Each row of a before or after table is a point. The points were changed in one or more steps. Then noise was added and the rows were shuffled. The steps act on how far a point lies along the listed directions, d1 being the first. Name the steps. A step turns or swaps two directions, mirrors them in a line or flattens them onto one, adds a multiple of one to another, or multiplies one. Angles are multiples of 10 degrees, from the lower direction toward the higher: turns from -170 to 170, lines from 10 to 170 but not 90. Use the fewest steps. Two steps may share a direction if one is a turn and the other turns, adds or multiplies; they go together, in the order done. Otherwise the lowest direction goes first.

Directions:
(1): [-54  -5]
(2): [  5 -54]
Before:
[[ 36 -19]
 [ 32  44]
 [-22  15]
 [ 39  24]
 [-32  -8]
 [-15 -27]
 [ 31  44]
 [ -3 -32]
 [-60 -24]
 [ 44 -18]]
After, 10 rows:
[[ 28 -13]
 [-24  43]
 [ 25 -63]
 [-45  32]
 [-16 -23]
 [ 34  -2]
 [-44  32]
 [ 14  46]
 [ 10 -35]
 [ 19  40]]
Steps: turn d1 and d2 by 90 degrees

Directions:
(1): [ 54   9 -33  -5   7  -6]
(2): [-19  35 -28  15 -36 -17]
(3): [-19  12 -19 -56   7  13]
(4): [  7  14   1  13 -12  60]
(5): [-23  -3 -34  26  42   7]
(6): [ 4 50 28  2 29 -7]
Before (8 x 6):
[[ 15  17   9 -25   6   9]
 [  2 -10  20   4  -9   9]
 [-11  19   6 -60   3   9]
 [ 20  -3   5   4 -11   5]
 [ 10  -8  21 -13  -4 -24]
 [  4  -5  -3 -42   1  -5]
 [-40  -8  -1  12   8 -30]
 [ -9  27 -12   7 -44 -11]]
After:
[[ 11  -4   8  12   3 -12]
 [-23   4 -38  16  41   2]
 [-18  11 -29  17  16   0]
 [ -1  12  -8  31 -13  -5]
 [ -4 -13   8  12  -6 -15]
 [  5   9 -15  10  25 -13]
 [ 15 -17  19  18  15  41]
 [-17   5  -1  -9 -33  30]]
Steps: flatten d1 and d6 onto the line at 40 degrees; turn d2 and d4 by 130 degrees; mirror d3 and d5 in the line at 30 degrees

Directions:
(1): [-19  -1 -32  24 -10  35  16 -35 -19 -36 -42]
(2): [ -6  13  -2 -13 -33 -44 -11  24 -54 -33  -4]
(3): [ 60  48  -3  27 -25  -6  11  -8  21 -13   3]
(4): [-19  10   8  32 -15  47 -17  25 -15 -13  53]
(5): [-16  17  40  -6   8   2 -51  -4  34 -40 -25]
Before:
[[-17 -31  -7 -17  40  -4  30 -25  16  28   5]
 [ 32  34   1   8 -46 -11 -10  10  10 -19   3]
 [ 41  32 -24  -4 -19 -44  20  -6 -15  -5 -15]
 [-21 -20  11  -7   5  16  -4  34 -21  28  52]
 [ 20  21   4  -1  -9 -21  -2  -2  -1   6  -4]
 [ -2 -13  -3  -3  -5  -9   6  -3 -22  -6  -6]
 [-26 -34  -3  -5  20  10  10   9 -17  34  45]
 [ 13  40  15  11 -25 -11 -19  13  -3 -28   7]
 [-17 -28   1   2  14  10  -4  23   3  37  39]
 [ 10  15 -27  11 -20 -11  15 -14  -8 -23 -27]
 [ -7   2   4 -15   3 -47 -11  -7 -16 -17 -22]]
After:
[[ 15  30 -36  38 -21  36  24   0 -20   1  36]
 [ -4 -44 -13 -29  26  -8  33   1  -3  57   6]
 [ -8 -40 -18 -21  13 -33  21   7 -16  45  -1]
 [ -6 -43 -23 -27  18 -30  42   3 -28  55  22]
 [  4 -12  -4   9   2  11   7  -3 -10  13  16]
 [-20 -12 -14 -22  -3 -43  25  11 -50   1  28]
 [  1  26  17  16   8  27 -19 -21  49 -18 -18]
 [  0  18  -1  14  -8   7  -5  -3  -3  -3   5]
 [ 16  19 -21  32 -20  19   8  -1   5  -9  12]
 [ 16  17  -3  22 -24  28  -8 -15  40 -14 -10]
 [-24  11  23  21   7  24 -33   1   5 -21  31]]
Steps: flatten d1 and d3 onto the line at 60 degrees; turn d2 and d4 by 140 degrees; multiply d5 by 2

Directions:
(1): [-42  -1  29 -29  12   6  -9  17  32 -18  34   2 -34  -6  12  16 -20 -27]
(2): [  5   8 -13  22 -30 -27   2  -8  16  27  17  23  -6   8  60  14 -29  15]
(3): [ -1   0 -10 -20  -3 -28  22  35 -26 -21 -30  -8 -25  15 -13  34 -32  31]
Before:
[[-11  10   8 -14   7   0   1   3  21   3  10   1  -2   0  17  13 -10  -1]
 [-17   2   7  -1  -2 -14   7   7  12  -2  12  10 -14  14  18  16 -19  -2]
 [-21  -2  10  -8   4  -9   4  11  15   2  19   5 -31   6  29  14 -17  -5]
 [-46   3  21  -7   6  -7  -3  13  25 -11  26  12 -24   0  26   8 -23 -19]
 [-40 -18  35 -45  44  38  -7  24   7 -42   5 -27 -21 -31 -57 -13  29 -36]
 [-18   0   8  -4 -17  -6   2  15  24   1  30   5 -14  -2  34  22 -29  -1]
 [ -4  -5   6 -11  17  11 -15  13  -5 -13  -4 -10 -13  -9 -16  -8  10  -3]
 [  2   0   9  12  -5  11 -14 -18  20   8  15   4   2 -18  12  -9  -4  -2]]
After (8 x 18):
[[ 44 -11 -28  25   7  20   6 -20 -44  11 -48 -20  46 -18 -50 -44  59  18]
 [-23  -6  23 -28  13  16   3  27   2 -31   6 -18 -12  -7 -31  12  -5 -11]
 [-17  -7  14 -25  27   5   8  24 -11 -23  -9 -15 -27   5 -24  12   4  -6]
 [-30  -3  19 -13  29  18   2  12 -10 -29  -8 -12   1  -4 -41 -14  18 -22]
 [ 18  -2 -13   8   2  -1  -7   5 -20   2 -17  -9   1  -3  -9 -11  14  15]
 [-19  -2  12 -20  17  -6  14  22  -8 -25  -9  -7 -16  13 -25  17  -9  -2]
 [ -3  -5  23  20   7  38 -30 -41  37  15  36   5  20 -31   8 -38  25 -32]
 [ -5   5  11 -21  20  12  -1   6   8  -7   1  -8   7  -3 -13   2   5  -3]]
Steps: turn d1 and d2 by -90 degrees; multiply d3 by 3

Directions:
(1): [-22 -21  -3  -3  15 -37 -44 -19 -13 -14  -6   3  19  -9   7   8  23 -10
  12  -5   6   3  60  25 -20  14 -25   9  16 -21  -7  10]
(2): [ 15   3  21 -12  16 -19  -2 -21  10 -32 -28  21  -9   3 -22 -22  14  20
  11  10 -35  -6   0 -25   4  18   6 -12  47  45  15  -2]
(3): [ -8  29 -24   9  23   6  44  31   6 -19 -25 -21   4  -9  -8 -16  22  -7
  13 -13 -39   7  -4  45  13   9 -19  23   7 -18   3  -1]
(4): [ 17   8  -6 -28  -3  16  10   2  55  19   0 -24  12 -27  -1  25  -5  13
  -4  -6   1   8  15 -17 -53  35  -6  10   6  -5  29  -6]
(5): [ 18 -15 -11   0   6 -49  19  15  -4  12  17 -13  15  17 -14  22 -16  -2
   3  11 -15  11  16  17  21  48  12 -23 -39  33  -6 -10]
(6): [ -2 -19 -28  39  30 -19  20  -3 -10 -30  15 -10 -19 -25  36  29   6 -15
 -15  -7   9 -28 -20 -12 -14   4  15 -17  15   4  32  15]
Before:
[[  3 -14   9   1 -11  -4 -19   0  -2  30  19 -16  26   8   3  24 -18   0
   -8   5  10  16  15   2 -14  17  -6  -1 -23  -5 -18  -4]
 [  7   7   8  -6 -20  18   1   8 -12  33   7   4   1  13   4   5 -16   5
    0   5  16  13 -10   0  14 -15   8 -14 -33   4 -25 -14]
 [ -6  10 -11   2 -32  33  12  16  -3  28  16  -5 -19   2   0  -3 -16   2
  -20  -3  16   0 -28  -7   3 -19   4  14 -24 -24 -18  -5]
 [-25   8  -3   7 -19  23  13  17 -23   1  -4  -1 -11  18   4 -28   8  -6
   -5 -12 -13  13 -22  18  34 -26   5  17 -17 -22 -16 -10]
 [ 35 -25  10   0   1 -17   4  -8   9  14  13  -8  -3   4   1  46  -8  13
   -6  29   2   0  13 -29 -18  39  24 -30 -17  46  15  -5]
 [  0  31  11 -16 -33  53  18   6  17  29   4   5 -12  15 -22 -23 -15  14
   -2   1   6   1 -12   5  18 -37   9  14   5 -15 -11  -3]
 [ 17 -31 -13 -16   7 -33  -2  -8  17  10  11   3  16  -4  -4  31 -11  -6
    1   7  -9  10  18 -14 -14  37   5 -16 -25  32  12   0]
 [ -1   0   5  17 -26  33 -14   3 -25  37  22   9 -14  15  28   1 -14  -2
  -12  -9  31 -11 -25 -11  22 -43  13   2 -47 -22 -23  -8]
 [ 11 -25  12  -5   4 -15 -28 -20   9   6 -11  10  -7  -6  -3   4   0  12
   -1   3  12   1  20 -17 -29  18   0 -19  16  18   4   3]
 [ 19 -28  -5  -2  11 -29  -4 -11  12 -20  -7   0  -6 -10   0  27 -12  12
   -2  -1 -20  -3  10 -26 -14  49   7 -25  27  44  28  -1]
 [  1  -5  11 -10  -9 -33 -27 -15   7   7  -5  22  10  13  -8   3 -20  16
    8  12 -19   4  -3 -17  11  21  10 -21  -9  42  -3   1]]
After, 11 rows:
[[  8   3 -11  19   5   6  28  24   3  11  11 -30  13  -6   7  22 -14  -4
  -12  -3  -7   8 -17   9  -7  18  -1   5 -15  -4  -1  -1]
 [ 22  10  -2 -20   1  11  30  15  32  -7 -28  -4  -8  -4 -25  -3  -9  23
    7  -6 -48  16 -12  -9  -2  42  -1  -2  23  33  23 -14]
 [-26  12 -16  28   0  25  -6  13 -36   4  -3  -1 -13  -4  32 -13  16 -17
    1 -24   9 -13 -10  32  22 -46 -11  26 -29 -49 -21   4]
 [-22   6 -17   8 -18  29  -9   5  -7  13   8  -3 -15  -9  14  -4   5  -5
  -15 -12  21  -4 -10   2  -9 -25 -13  25  -1 -41 -16   5]
 [ 25   6 -17 -17   6   9  46  17  38   8  -3  -9   5 -12 -14   7 -10   3
    3  -1 -31  12 -22 -10  -4  21   6   1 -24  27  20  -8]
 [-28 -22   7  13 -21   2 -29 -10 -41  -4  13  19 -13  17  23 -12   0 -10
  -17  -7  21   1 -11 -11  20 -38  10  -3  -8 -19 -14   1]
 [ 27  31  -4  -2   6  42  58  32  34   4 -26 -22 -10 -14 -12   8  12  18
   -2  12 -39   6 -26  -2 -11  19   4   7   4  19  21 -14]
 [ -4  17 -17  18  15 -14  22   7  10 -22 -14   5  -7  -5  10  -2  -7   8
   -1  -2 -38 -15 -40  -6  17   6  14 -11   6  33  23   8]
 [-21  -4  -7  18  -2  18  -9 -24  -3  -8  14   9 -22 -17  27   8   5  -6
  -12  -6  32 -28   7  -6 -21 -36   3   4  36 -30  12  24]
 [ 10  -6 -14   8  21 -17  24  14  21  -9 -23 -12  -5 -15  -8   2  11   4
    9  -5 -23   3   7  14 -16  34  -5  -8  10  15  12   1]
 [ -6  10 -15  24   8  25  18  13 -16   6  -1  -2 -12 -11  29   8   5  -7
   -3  -8  14  -2 -22   6   4 -28   3  -7  -7 -15  -8   1]]
Steps: turn d1 and d5 by 70 degrees; turn d3 and d6 by -160 degrees; add 0.3 times d2 to d6; multiply d4 by 1.3

Directions:
(1): [ 40 -13  44  -2  21  -1  -5   5  29  -4   9 -34  -9  -7   9   0 -56   8
   4  19  20 -40   8  -6   7  11  24  -9  25  25   7  25   6  28 -60   9
   9  25 -11   6  22  11  -7  -1  -9   4   6   3   8  -4   3   3  27  22
  -5 -25  36  22 -10  -8 -14  18  23   9]
(2): [  6  -5  19 -20   0 -24  23 -17 -11  11  11 -16  -2  -5 -10  -3  19 -16
  39  24 -20   0 -22 -15  41 -50  15  26   1   6 -34  -5   2 -32 -21 -43
 -22  -2 -10 -15  32  39  11  10   3  -9   0  -5 -11  14  21  39  -8  22
 -31   1 -21  20  -9   4  28   7 -21  -9]
(3): [ -3  10  -1 -18  39  -1 -46  25  -6 -35 -22  15  -5 -10 -30 -12   7  10
 -29  12 -11  13 -15 -47  12   0 -31 -19   9 -28  -8   7  23   9 -12   9
   6   0  20  -2  10 -43  54  34 -10 -22   7   5  -9  12  15  18  21  30
 -14   4 -17  10  11 -16 -12  17 -13  18]
(4): [ -9   2  25  -7  32  -6   7  -2   8  -1 -27  13 -13  26 -12  39 -11   3
  -6 -26 -11  42  -5  32  23 -14 -23   2  26  11  30  19 -38  23 -24 -24
 -34 -39  12  -6  -5  11   2  27 -11  43   2 -14   3   9  -8   9   8 -12
 -17 -29  -4 -36  21  -3 -25  -7   8 -27]
Before, 9 rows:
[[  5  -2  10  -4  10  16   2   4  12  -8   7  -6  -2   8  -1   0 -25   9
   -5  -3   4  -5   8   7   5  11   9  -2   8   8   1  18  -5  22 -21  -2
    1  -3   4   2   0  10 -11   4  -7  17  10   1   4  -1   4   3  11  -4
    0  -9  18  -6   5   3 -11  -1   4  -7]
 [ -9   4  -7  -4  -2 -18  18   0  -4  -4  -5  12 -12   5 -11   7  18  -4
   12  -6 -14  22   0   7  17 -25  -4  13  -6   4  -8  -4  -2 -11   7 -14
  -11 -17  -4 -11   2  15  -4  15  -9  14   1  -8  -5   5   5  16  -4  -3
   -6   3 -15 -15   4  11   6 -10  -7  -8]
 [-19  -9 -20   7 -39  -5  26 -15 -14  21  20  -6  17   5  23 -17  19 -11
   23   2   0  -9   6  10  -4  -8  20  22 -26   3 -14 -17  -6 -48  37  -8
   -9   5 -14   3  -7  21 -18 -21   9  -8  -5   7  -5  -5  -2  -8 -18 -15
    5  20  -8   8 -11  11  22 -13  -7  -7]
 [ -2   4   4  11  -9  -2  -6   8  11  -2   1  -2   8  -5   1  -7  -2   8
   -9  -5   8   6   7   4  -9  21  -1   0  -9  -2   2  -3  -1   8   4   6
   10   0   6   4  -2  -8 -12  -1   2  -5   1   7   3  -3  -9 -11   4  -4
   11  -7  11   6  -2  -3  -6  -2   9   2]
 [  0  -5  11  -8   7 -15  15  -5  -7  11   4   3   5  14  -5  11   5 -16
    8   6 -10  10  -8   3  16 -33  -3  14   0  -6 -16  -5 -11 -15  -8 -21
  -24 -16   5 -11   2  17  -7  18   4   7 -13  -1  -8   7   7  22  -3  -9
  -23   1 -16  -5   0  17   6  -7  -2 -20]
 [ 19   0  20  -5  19   3 -10   7   5 -12  -8  -8  -5   1   6   7 -25  10
  -14   6  11  -8   4  -8   7   9  13 -15  13   8   6  17  -2  18 -31   2
    2  -1  -3  -1   9 -11  11  12  -2  -1   1  -1   3   3   3   1  13  10
  -12 -11  11   3  -4  -2 -19  13  13  14]
 [ 20  -2   4  -3  -9   6 -22   6   6  -8  23 -21   9 -19   7 -34 -31   9
   -6  32  19 -47   9 -34 -10  11  18 -13  -8  11 -17  -5  36  -2 -19  32
   28  39 -20   9  18 -13  17 -16   3 -38   3   7   2  -4  16  -5  17  37
   14  10  12  38 -11 -10   6  22  -4  29]
 [-20   6  -2 -13  15  -5 -11  -2 -19  -8 -12  24 -11   3 -14   0  22  -5
  -11  -2 -21  35 -23 -22  17 -14 -23  15   1 -13 -10  -3  -7 -14   9 -22
   -9 -16  16 -15   2 -14  30  20   1   2   1 -10  -8   9   8   9  -3   9
  -21   6 -15  -7  12   6  -4   2 -31  -5]
 [ 13  -5  23  13  -3  -1  22 -14  18  29  10 -22  -2  11   7  18 -17  -8
   26  -4  12  -4   4  27  10 -12  25  15   3  20   3   6 -15   9 -19 -14
   -6  -1  -9  -6  -4  35 -28  -6  -2  10   1   6   5 -12  -5   3 -11  -6
    4  -6  21  -3  -7   7   3  -8  12 -12]]
After, 9 rows:
[[ -4   3 -23   1 -17 -13  12   4  -6  -5   6   6  -6  -9  -5 -14  23  -1
    8   9  -7  -2   2 -10   6 -14   5   8 -21  -4 -22 -12  21 -20  25   4
   12   3  -9  -6   3   4  -4  -1   0  -7   1   2  -6  -4   8   9  -8   2
    3  19 -12   4  -9  13  16  -7  -7   9]
 [ 19   0  16  -2   8   3 -10   8   4  -7  -3 -13  -3  -4  11   2 -26  10
  -13   9  15 -21   7 -11  -2  15  19 -13   8   5   2  16   5  16 -29   9
   10   9  -5   2  12 -11   6   5   0  -7   1   0   5  -2   6  -2  10  11
   -8  -6  12   9  -9   0 -12  15  15  19]
 [ 13  -8   8  20 -20   3  18 -15  13  26  21 -25   4   4  14   5  -5  -8
   24   3  12 -16   6  22  -3  -5  30  14 -10  14  -6  -5  -1   0  -2  -2
    9  12 -13  -4  -7  27 -32 -18   6  -6  -3  13   7 -15  -5  -6 -16  -4
   13   7  19   8 -12   9  12  -9   7   1]
 [ -9   4 -13  -8   2   0 -22   6 -18  -9  -2  17  -3 -11  -8 -20  21  -2
  -10  13 -10  11 -18 -41   2  -4 -11   8 -10 -15 -20 -10  15 -19  16  -5
   11  11  10 -13   2 -25  33   8   4 -19   1  -5  -5   5  13   4  -2  16
  -12  18 -11  13   2   5   5   8 -31  10]
 [-32  -7  -9  -3 -20 -12  31 -15 -13  16   3   4  11  19  11   8  23 -13
   20 -12 -10  19  -1  26  15 -25   3  27 -10   7   0  -3 -31 -36  25 -30
  -33 -21  -4  -2 -11  27  -9  -1   0  17  -5  -1  -3   7  -3   6 -13 -19
  -14   2 -17 -14   2  11   9 -18  -8 -25]
 [  7  -7  -9  -1 -12  -9   8  -3 -12  10  20  -2  14   0   3 -14  10 -15
    6  17  -2 -16   0 -16  -4 -19   8  11 -14 -18 -30 -18  15 -24  10   1
   -2   7  -1  -4   2   1  -7  -1  14 -20 -13   8  -7   1  11  11  -8  -4
  -10  20  -8  17 -14  22  19  -4  -5  -1]
 [ -5   6  14   6  -3  -6  -4   8  10   0  -2   2   1   2  -1   3  -3   3
   -9  -7   4  18   6   9  -3  18  -3  -2  -5   3   5  -2  -8  13  -2  -2
    4  -9   8   3  -3  -3 -11   5  -3   6  -1   1   1  -2 -12  -8   6  -5
    4 -13   7  -2   3  -2  -8   0   9  -5]
 [ 10  -1  46 -20  34 -10  -4  -2  16  -5  -7  -9  -7  17  -9  21 -44   8
   -2   1   2   9   1  15  30 -21  -7  -2  26  34  20  23 -23  26 -60 -13
  -26 -19  -8   0  17  17  20  24 -13  25   5 -15   5  14   8  14  26  27
  -16 -32   3  -7  12 -13 -24  11   7 -13]
 [  9  -7   0   0   1  24   1   0  12  -8  17  -9   2   4   3  -9 -22   9
   -5   1   8 -19  13   2  -5  16  17  -6   0   4  -6  12   4  14 -13   7
   12  10   1   5   0   8 -14  -9  -2   5  10   8   5  -6   5  -3   7  -3
    9   3  23   4   0   2  -1  -1   4  -1]]
Steps: turn d1 and d3 by -10 degrees; mirror d2 and d4 in the line at 170 degrees
